Each row is a point. Each copy is the shape, with its points in the same order, turned, moved and blurred by noise. Is it also mirrored, or only turned?
In the rows, zero is written as 128.

Shape (6 x 2):
[[110 155]
 [114  76]
 [119 157]
 [119  96]
 [ 94 145]
 [114 101]]
Copy 1 (6 x 2):
[[116 163]
 [181 116]
 [116 153]
 [164 119]
 [140 168]
 [159 135]]
Copy 1 is: mirrored
Copy 2 (6 x 2):
[[159 121]
 [ 87 154]
 [160 111]
 [104 146]
 [151 139]
 [105 144]]
Copy 2 is: only turned

Shape:
[[ 97 128 119]
 [ 61 141 139]
 [136 106 119]
 [133 147 114]
 [138 185 142]
 [119 115 158]
 [131 100 107]]
Copy 1, 7 rows:
[[131 114 107]
 [131 126  66]
 [144 119 149]
 [108 125 138]
 [ 83 163 125]
 [155 152 122]
 [143 101 151]]
Copy 1 is: mirrored
Copy 2 (7 x 3):
[[ 95 127 115]
 [ 60 141 109]
 [126 109 138]
 [136 131 101]
 [143 179  91]
 [107 140 152]
 [126  92 131]]
Copy 2 is: only turned
Copy 3, 7 rows:
[[115 173 113]
 [114 213 130]
 [108 127 119]
 [142 147 106]
 [182 157 124]
 [115 149 155]
 [ 97 130 107]]
Copy 3 is: only turned

Shape:
[[104 100  93  91]
 [106 133 134 101]
 [130 108 153 121]
 [195 164 138 134]
 [157 143 109 140]
 [111  83 142  94]
 [132 141 130 149]
 [165 156 122 152]]
Copy 1, 8 rows:
[[164 145 107  73]
 [139 142 150  94]
 [160 123 146 127]
 [131 182 141 185]
 [128 159 110 147]
 [185 120 142  92]
 [119 131 127 139]
 [116 157 121 165]]
Copy 1 is: only turned
Copy 2 (8 x 4):
[[ 91 161  96 133]
 [112 137 128 104]
 [121 119 143 136]
 [184  80 100 124]
 [165 121 101 134]
 [ 77 130 133 140]
 [161 136 131 130]
 [185 118 108 134]]
Copy 2 is: only turned
Copy 3, 8 rows:
[[ 64 117 137 152]
 [111 126 160 151]
 [132  99 134 148]
 [156 123 132  68]
 [125 136 113 100]
 [ 97  84 143 166]
 [139 142 118 132]
 [145 143 114  96]]
Copy 3 is: only turned
Copy 4 (8 x 4):
[[ 96 176 155 111]
 [146 157 157 118]
 [135 113 157 104]
 [169 109  77  86]
 [131 132  95 115]
 [114 136 185  98]
 [139 122 115 134]
 [147 124  85 120]]
Copy 4 is: only turned

Shape (9 x 6):
[[114 168 103 144 131 132]
 [121 170  84 109 126  91]
 [118 105 146  85 144 125]
 [118 168 152  82 111 138]
 [139 131 115 130 157 142]
 [101 167 124 150 173 113]
 [159 159  87 109 127 106]
 [100 148 118 150 113 110]
 [139 108 155 121  91 103]]
Copy 1, 9 rows:
[[116 119 133  75 107 145]
 [145 115 131  63  77 108]
 [162 118 127 148 128 106]
 [165 103 178 119 107 141]
 [136 128 100 113 119 148]
 [133 142 125  64 148 133]
 [153 124 112  84  62 133]
 [103 138 148  89 108 117]
 [129 157 155 154  86 110]]
Copy 1 is: only turned
Copy 2, 9 rows:
[[128 102 108 159 115  73]
 [178 117  89 130 104  71]
 [131 108 122  85 119 138]
 [107 127 114  90 119  73]
 [124  95  90 135 139 126]
 [141  54 119 145 138  79]
 [168 133  72 129 127  88]
 [143 109 143 155 113  82]
 [142 151 151 113 145 113]]
Copy 2 is: only turned
Copy 3 (9 x 6):
[[132 131 116 114  75 142]
 [151 120 153 147  70 159]
 [161 127 106 153 158 151]
 [143 144 128 113 134 193]
 [157 147 107 126 112 115]
 [126 155  88 152  71 143]
 [161 136 168 134  89 133]
 [107 109 115 133  90 144]
 [108 113 145 139 160 137]]
Copy 3 is: mirrored
Copy 4, 9 rows:
[[129 109 130 150 155 101]
 [152 134 132 159 122  74]
 [121 175 145 106 128 151]
 [166 139 155  86 147 113]
 [133 138 128 154 152 149]
 [108 127 172 162 166 108]
 [168 132 123 166 114 107]
 [106 109 138 134 135  96]
 [119 114 145  97  86 140]]
Copy 4 is: mirrored

Shape, 12 rows:
[[162 184 136 112 187 111 122 161]
 [140 117 125 125 234 140 124 153]
 [100 142 140 167 119 122 113 123]
 [153 113  99 142 120 121 110 123]
 [ 99 124  80 158 130 104 121 157]
 [118 211 130 209 123 116  97 113]
 [100 117 101 120 131 103 142 112]
 [119 137 138 123 156 137 130 125]
 [105 112 133 117 120 126  85 110]
 [107 108 125 119 123 110 100 111]
 [100 157  91 140 105 134 129 141]
 [105 116 126 136 104 111 134 139]]
Copy 1:
[[166 140 188 151 148 121  57 141]
 [174 163 156  95 168 124  48 185]
 [126 129 152 107 117 161 141 133]
 [105 150 118 138 160 144 114 128]
 [134 118 105 145 136 181 110 162]
 [162 145 184 133 120 211 145  84]
 [130  98  99 112 136 139 113 140]
 [143 138 142 111 127 119 105 138]
 [ 88 131 127 101 109 140  98 129]
 [ 91 117 121 103 125 143 104 136]
 [146 126 107 148 101 155 126 132]
 [111 111 127 131 124 135 136 156]]
Copy 1 is: mirrored
Copy 2:
[[ 88 204 115 175 133 139  96 156]
 [109 168 110 171 145  86 104 216]
 [ 94 100 137 135 115 125  95 119]
 [146 128 104 150 143 105 108 106]
 [115 127 102 134  84  79 106 117]
 [ 43 124 168 160 128 115  81  74]
 [111 114  86 125 117 116 143 130]
 [109 134 127 142 135 133 120 158]
 [125 110 110  98 146 128  96 133]
 [122 108  95 109 139 127 104 130]
 [112 136 137 119  94 110 130 102]
 [128 107 108 131  97 134 115 121]]
Copy 2 is: mirrored
Copy 3:
[[148 183 142 137 169 110 164 190]
 [187 132 100 155 142 130 154 213]
 [121 112 160 128 131 152 146 119]
 [105 131 101 155 161 147 132 126]
 [115  82 139 151 177 128 126 139]
 [ 82 132 195  97 158 185 174 146]
 [140 102 107 117 159 113 136 111]
 [148 137 122 123 126 123 143 147]
 [148 134 126 134 134 154 105 103]
 [147 124 119 138 148 143 116 101]
 [ 94 104 144 113 151 114 114 135]
 [122 107 136 145 138 114 134 102]]
Copy 3 is: only turned

Shape:
[[166 157 118  92 144 143  84  91  86]
 [126  92 123 120 109 103 141 123 113]
 [116  96 161  95 159 158  97  94 123]
 [114  93 149 118  98  89 142 122 154]
 [100 129 166 142 142 132  97 119 158]
 [ 98 155 124  91 181 121 115 108 146]
 [117 136 124 123  98 167 150 142 146]
 [139 104 152 105 132 157  98 163 120]
 [174 144 101 136 147  94 162 152 156]
 [138 168 111 124 120 160  85 146 105]
 [109 173 148 104 158 159 127 102  89]
 [155 122  91 160 152 154 126 147 106]]
Copy 1 (12 x 9):
[[126  76 101  94 107 103 176 123 133]
 [124 122  86 118 161 162 114 114 151]
 [ 92  83 126 169 127 146 151 119 120]
 [127 148  89 133 168 183 118  94 130]
 [ 88 141 149 124 138 158 141 122  99]
 [143 115 153 128 154 157 190 136 127]
 [136 170 114 150 124 119 132 114 149]
 [121  99 140 136 122 110 106  95 123]
 [189 150 113 102 187 126 130 140 111]
 [138 126 137  87  91  97 141 128 146]
 [102 121 132 127 134 103 200 132 155]
 [144 119 123 112 135  98 110 174 142]]
Copy 1 is: only turned
Copy 2, 12 rows:
[[146  69 156  86  95 141 150 139 123]
 [115 131 103 121 152 135 113 136 110]
 [125  74 137 141 149 147 163  89 141]
 [ 89 151 100 130 167 146 100 112 140]
 [123 113 110 153 117 155 124  95 181]
 [141  98 155 167 131 119 139 151 177]
 [173 155 113 114 150 140 122  95 143]
 [153 102 130 144 122 162 106  80 109]
 [141 148 116 128 107  65  78 137 121]
 [188 104 127 105  94 162 112 128 137]
 [165 119 146 132 104 142 190 138 143]
 [179 100  83 118 107 106 117 121 102]]
Copy 2 is: mirrored
Copy 3:
[[187  87 124 125  62  93 137 124 115]
 [ 98 102 133 144 121  99 150 145 114]
 [149 135 161  90  93  97 116 134  85]
 [ 94 107 125 131 159 107 146 152  96]
 [156 135 141 110 157 117 107 115 104]
 [161 147 101  94 119  97 166  96  83]
 [120 137 104 109 121 144 135 165 144]
 [129 125 123 132 101 125  75 145  92]
 [140 143  68 176 127  99 163 161 124]
 [172 111 104 136  75 144 115 117 137]
 [155 118 106  79  79  91 137  98 137]
 [150 153 123 174  79 118 135 142 157]]
Copy 3 is: only turned

Shape, 17 rows:
[[147 119 125 117 147 100 115 109  98 118 132]
 [138 146  98 100 141 179 165 118 126 135 135]
 [ 95 141  97 107 138 171  95 170 140 119 137]
 [113 152 106 109 147 128 155 114 101 154 148]
 [ 89 126 105  82 173 141 103 178 140  86 155]
 [156 170  92 128 138 168 120 127 177  99  97]
 [144 104 125 108 131 121 107 152 143  98 118]
 [116 176 150 121  98 104 116  99 143 123 170]
 [120 135 140 129 124 175 100 118 157 157 107]
 [125 156 133 148 173 113 156 126 159  97 156]
 [156  96 109 133 145  98 117 162 150 159 129]
 [ 75 109  82 110 128 178 110 112 172  80 108]
 [113 113 117 116 120 153 112 152 181  93 142]
 [139 129 123 100 148 126 168 103 150 152  92]
 [ 77 123 145 138  99 102 172 150 101  85 109]
 [137 149 122  87 121 100 135 135 150 101 118]
 [128 157 100 151 112 146 177 139 123 147 107]]
Copy 1:
[[141 135 163 125 128 142 147 147 157 106 127]
 [139 133 141 124 123 117 165  50 137 112  99]
 [107 182 111 150 144 113 148 101 102  95  95]
 [150 144 132 101 131 125 150  82 153  90 134]
 [ 83 172 124 171 146 132 135 108 135  57  88]
 [149 139 148 196 144  94 153  83 111 142 110]
 [101 137 151 159 124 113 139 149 137 117  93]
 [146 101  99 115 196 123 152 132 143 116 137]
 [149 156 108 128 129 122 121 105 103 159  95]
 [121 109 134 169 149 143 118  91 147  99 163]
 [ 97 159 125 143  86 110 149 142 166 140 142]
 [145 128 102 183 113 103 135 103  84  79  65]
 [ 92 124 101 174 137 113 142 119 112 113  86]
 [162 122 141 133 103  94 117  90 173 132 111]
 [106  92 154  99 138  77 103 135 104  61 131]
 [125 119 145 153 157  84 143 127 164 106 108]
 [133 127 145 110 118  74 147  76 115 123 152]]
Copy 1 is: mirrored
Copy 2:
[[119 117 123 146 149  90 118  84 122 121 115]
 [107 160 129 116 191 135 139 137 159 126 115]
 [ 81 167 128 126 129 159  81 131 147 123 149]
 [121 135 163 140 194 113 111 124 135 121 128]
 [ 49 142 126 138 131 133  51 124 153 137 120]
 [111 155  71 102 140 121 129 145 181  96 149]
 [107 136 102 138 101 115 106 109 145 134 105]
 [118  87 170 156 132 118 133 117 167  72 141]
 [114 135 127 102 121 153 147 144 119 113 156]
 [107  78 101 146 170 116  92 152 156 100 115]
 [165 122 115 111 118 125  79 112 126 141 105]
 [ 66 143  95 140 127 152 127 135 176 170 179]
 [ 91 122 107 134 106 161 105 133 174 136 125]
 [141 131 125 114 159  88 147 160 138 149 120]
 [120 137 128 238 134 118 119 151 138 134 116]
 [115 136 129 145 119  83 115 134 175 116 112]
 [164 164 121 156 177 136 129 156 151 112 133]]
Copy 2 is: mirrored
Copy 3, 17 rows:
[[145 133 111 122 110 103 115 145  82 142 107]
 [136 145  99 161  75 124 155 136 158 110 132]
 [116 192 107 113 123 165 120 106 140  99 131]
 [137 157 129 135  74 121 165 135 116 147 135]
 [126 207 117 104 145 111 125 126 134  83 157]
 [143 143  80 197 131 144 102  85 158 129 142]
 [130 147 111 129 145  98  92 134 128 119 110]
 [153 106 150 107  92 139 113 100 111 136 163]
 [157 132 123 147 119 178 139  98 147 120  90]
 [146 127 133 158 154 120 151 138 125 145 177]
 [113 139 102 102 149 102 137 127 147 171  88]
 [109 167 111 176 136 136 136  77 119  52 123]
 [121 137 119 127 154 129 116  97 149  89 134]
 [141 136 132 179  95  99 150 116 152 146  95]
 [ 70 131 190 158 111 126  98 162 103 118 132]
 [139 149 141 140 108  89  87 109 137 134 138]
 [ 91 121 126 179  91 146 142 132 152 153 126]]
Copy 3 is: only turned

Shape (16 x 12):
[[131 159 135 139  84 135 147 101  77  97 135  87]
 [152 132 163 126 145 178 118 123 177 138 105 141]
 [174  92  91 102 111 126 109 165 153 157 119 128]
 [141  96  99 116 107 107 134 145 141  86 139 107]
 [124 133 162 107 136 122 114  94 116 122 143  92]
 [156  58 114  96 162 159 123 137 161 164  94 113]
 [129 118 114 102 106 110 142  92 121 107 114 141]
 [125 187 173 137 139 125 153 113 149 157 154 129]
 [143 135 145 152 122 106 139 116 119 106 131 107]
 [127  93  92 139 131 126  93 159 187 183  73 127]
 [114  81 104 119 132 138 138 166 121 131 114 134]
 [140 110 144 157 168 155  80 104 118 141 136 159]
 [160 113  75 136 173 128 123 147 157 151  89 128]
 [138 146  96  97 140 131 110 164 151 146 103 128]
 [143 143 145 130 105 135 158  86 111 133 162 116]
 [115 167 141 142 142 170 124  82 158 138 166 116]]
Copy 1 (16 x 12):
[[174 127 128 181 106 132  95  74 122 120 160 121]
 [ 73 141 128 127 117 102 115 146  97 111  86 113]
 [152 131 148  84 137 124 179 142  87 166 111 132]
 [164 161 113 116 158 117 142  93 129 158 127 129]
 [116 160 132 125 103 146  89 100 136 123 149 116]
 [112 162 115  98  98 134 178 158 112 171  84 120]
 [140 170 146 147 131 140 138 107 121 124 136 160]
 [ 72 102 131 156 147 149  82 132 121 106 151 101]
 [128 130 103 144 127 115 112  99 124 134 166 132]
 [124 118 144  95 140 108 140 188 115 189  84 167]
 [162 139 105 106 138 139 163 151 144 129  93 139]
 [ 82 118 139 109  83  96 144 115 158 111 112 140]
 [104 111 106 122 127 136 165 140 117 175  85 169]
 [129 119 132 101 135 149 126 134  95 148  89 155]
 [123 140 150 174 120 141 124  99 129 118 167  98]
 [ 83 131 157 160 128 131  93  98 160 127 107  94]]
Copy 1 is: only turned
Copy 2 (16 x 12):
[[160 166 167 127 114  88 116 115  54 140 149 135]
 [ 87 131  80 146 101 137 119  97 119 142 107  96]
 [ 95  99 125  90 146 150 144 137 170 129 146 140]
 [126 115 149 139 155 108 168 132 120 119 124 166]
 [152 157 130 163  87 127 119 105 116 145 141 150]
 [ 87 141 119 117 147 178 147  89 176 164 111 133]
 [149 159 140 146 152 116 136 117 128  98 142 125]
 [146 108 109 165  89 171  92 122  69 119 137  98]
 [138 137 132 149 128 116 108 124  80 113 124 156]
 [ 70  69 135 120 175 145  96  97 182 143 127 128]
 [143 122 139 125 165 135 136 141 144 160  93 127]
 [149 131  79 113  92 120  97  90 140 129  84 142]
 [ 95 103 148  95 137 168 115 101 153 101  89 127]
 [ 97 104 156 123 125 145 124 133 162 126 116 101]
 [162 155 123 120 112 147 127 107  75 132 156 131]
 [154 102 115 145  77 145 129  65  88 134 122  98]]
Copy 2 is: mirrored
Copy 3 (16 x 12):
[[118 165 134 195 110  98 135 155 166 150  93  98]
 [134 128 164  89 138 111 158 129 145 105 160  86]
 [100 173 148  89 145 119 119  92  87 149 138 148]
 [103 164 116 107 107 111 122 141  95 136  95 136]
 [102 132 191 139 138  98 150 183 139 139 101 109]
 [115 140 182  73 139  84  95 111  77 114 154 109]
 [102 144 147 102 107  97 111 148 167 164  95 119]
 [ 99 118 168 150 151 131 144 158 196  92 138 134]
 [105 154 140 148 122 134 124 171 150 124 118 103]
 [102 120 166  66 150 158 102  62  94 129 139 104]
 [131 121 129 119 133 105  86 122  95 142 125 129]
 [177 134 197 102 128 146 132 158 141 137 140 110]
 [140 158 159  72 156 138  75  96 111  97 114 110]
 [118 144 144  94 180 112 130  90 126 117 103 126]
 [104 154 175 163  97 103 141 158 170 133 128 129]
 [135 121 193 140 107 121 160 136 170  81 105 109]]
Copy 3 is: only turned

Shape:
[[119 150 148 102 126 171 112 143 139 237 148 128]
 [156 131 145 171 140 167 142 112 143 115 224 110]
 [100 126 145 129 137 116  30 144 174 120 128 117]
 [106 140 100 121 116 100 144 140 120 113 179 114]
 [143 159 143 115 151 174 153 104 215 116 133 121]
 [ 99 127 137 149 154  92 125 136 122 120 156 133]
 [155 120 128 138 152 167  91  87 130 119 185 142]
 [102 112 146 110 144 101 146 149 116 117 129 133]
 [140 131 123 102 153 109 152 135 135 119 127 107]
 [ 93 153 125 174 121 144 107 150 116 136 124 137]
 [107 156 124 150 108  91 106 132 130 166 158 127]
 [116 164 143 107 154 113 137 133 140 106 164 120]
 [108 114 149  99 101 123 131 101 117 113 142 116]
 [175 158 142 107 143 126 147 147 138 122 125 143]
 [142 162 134 116 136 123 127 119 124 135 128 100]]
Copy 1 (15 x 12):
[[139 203 141 118 167  57 131 191 143 110 116 170]
 [189 146 114 119 169 118 126 157  59 186 157  97]
 [125 112 115 184 162  84 118 107  99  62 126 128]
 [143 115 109 126 143 153 105 150 126 139 194 149]
 [170 130 100  56 137  74 105 119 114 125 108  94]
 [155 109 111 156 116 132 146 139 113 124 162 143]
 [150 143  95 147 157 121 101 157  60 155 101 120]
 [139 104 123 147  92 111 122 141 141 140 155 156]
 [119 118 103 107  95 105 109 149 130 131 158 122]
 [132 158 130 153 150 137 155 108 138 127 133 140]
 [138 139 143 141 156 142 143 159 122  94 160 149]
 [157 105  88 124 138 114 124 159 140 130 152 119]
 [120  82 137 119 146 115 106 147 116 151 135 164]
 [136 134 123 117 108 111  99 164 151 138 127  86]
 [105 130 111 109 138 115 134 163 129 130 138 115]]
Copy 1 is: only turned
Copy 2:
[[149 110 116  92 103  40 134 145  80 109 124 126]
 [220 118 109 196 116 107 170 136 139 179 104 128]
 [174 106 106 101 140 137 159  53 155  94 169 152]
 [149 126  84 156 109 176 155 132 124 136 103 139]
 [180 174 104 158  65  87 127  89 124 171 165 104]
 [152  90 123 167 121 165 121  99 120 125 121 135]
 [235 127 110 155 143 112 117 136 155 136 118 115]
 [124 120 132 171 112 164 123 128 124 102 144 113]
 [149 147 127 165  81 150 107 124 118 128 145 139]
 [129  92 125 121 138 119 127 105 161 155 126 130]
 [136 105 101 121 144 133 136 109  99 141 104 163]
 [168 142 118 154  83 151 138  89 115 131 114 110]
 [160 141 122 145 135 163 152 145 104 133 159 109]
 [143 180 142 162 106 110 112 106 134 119 115 124]
 [163 152 144 129 106 135 129 114 118 144 129 143]]
Copy 2 is: mirrored
Copy 3 (15 x 12):
[[201 102 102  65  91  93 186 123 121 165 100 120]
 [108  95 197  59 128 102 140 116 159 105 149 129]
 [167 146 113 163 157  96 144  99 165 169 171 103]
 [ 96 137 136 110 117 131 158 182 132 133 153 113]
 [172 126 160 100 157  94 123 139 136 123 123 208]
 [120 144 124 105 155 157 151 140 144 126 157  99]
 [134 101 187 107 163  99 149 109 143 123 109  97]
 [126 154 127 120 136 181 162 141 122 140 136 127]
 [121 155 137 114 129 154 137 156 145 143 106 147]
 [126 118  77 112 141 114 159 114 130 102 144 108]
 [138 121  96  87 127 110 139 153 132 149 154  81]
 [117 133 142 102 158 135 162 162 152 154 144 149]
 [124  98 148 143 121 155 139 144 104 153 138 125]
 [115 154 129  88 153 126 137 129 124 158  91 163]
 [123 113 117 110 134 129 132 147 150 156 106 138]]
Copy 3 is: mirrored
Copy 4:
[[114 185  96 148  77  91 205 138 154 124 110  80]
 [ 80  82 149 114 126  82 132 149 196 113 163 104]
 [128 180 116  58  88 152 126 102 130 108 166 138]
 [132 102 121 135 132 118 156 136 130 162 194 135]
 [119 120 123  79 165  96 132 106 163 154  80 103]
 [109 135 131 128 122 160 129 150 140 154 185 120]
 [ 73 134 122 121 140  84 116 127 155  81 162 112]
 [141 129 127 141 139 175 151 146 120 138 159 114]
 [116 100 107 134 142 155 151 120 118 149 134 118]
 [145 158 136 150  80 122 110 119 150 151 165 107]
 [120 156 103 136  86 120 151 144 154 164 173 148]
 [122 115 102 112 153 145 149 121 158 153 170 103]
 [158 122  97 131 142 127 139 161 126 110 154 131]
 [115 116 111 152 154 149 154  88 163 136 119 126]
 [122 114  77 138 120 134 135 118 149 143 137 117]]
Copy 4 is: mirrored
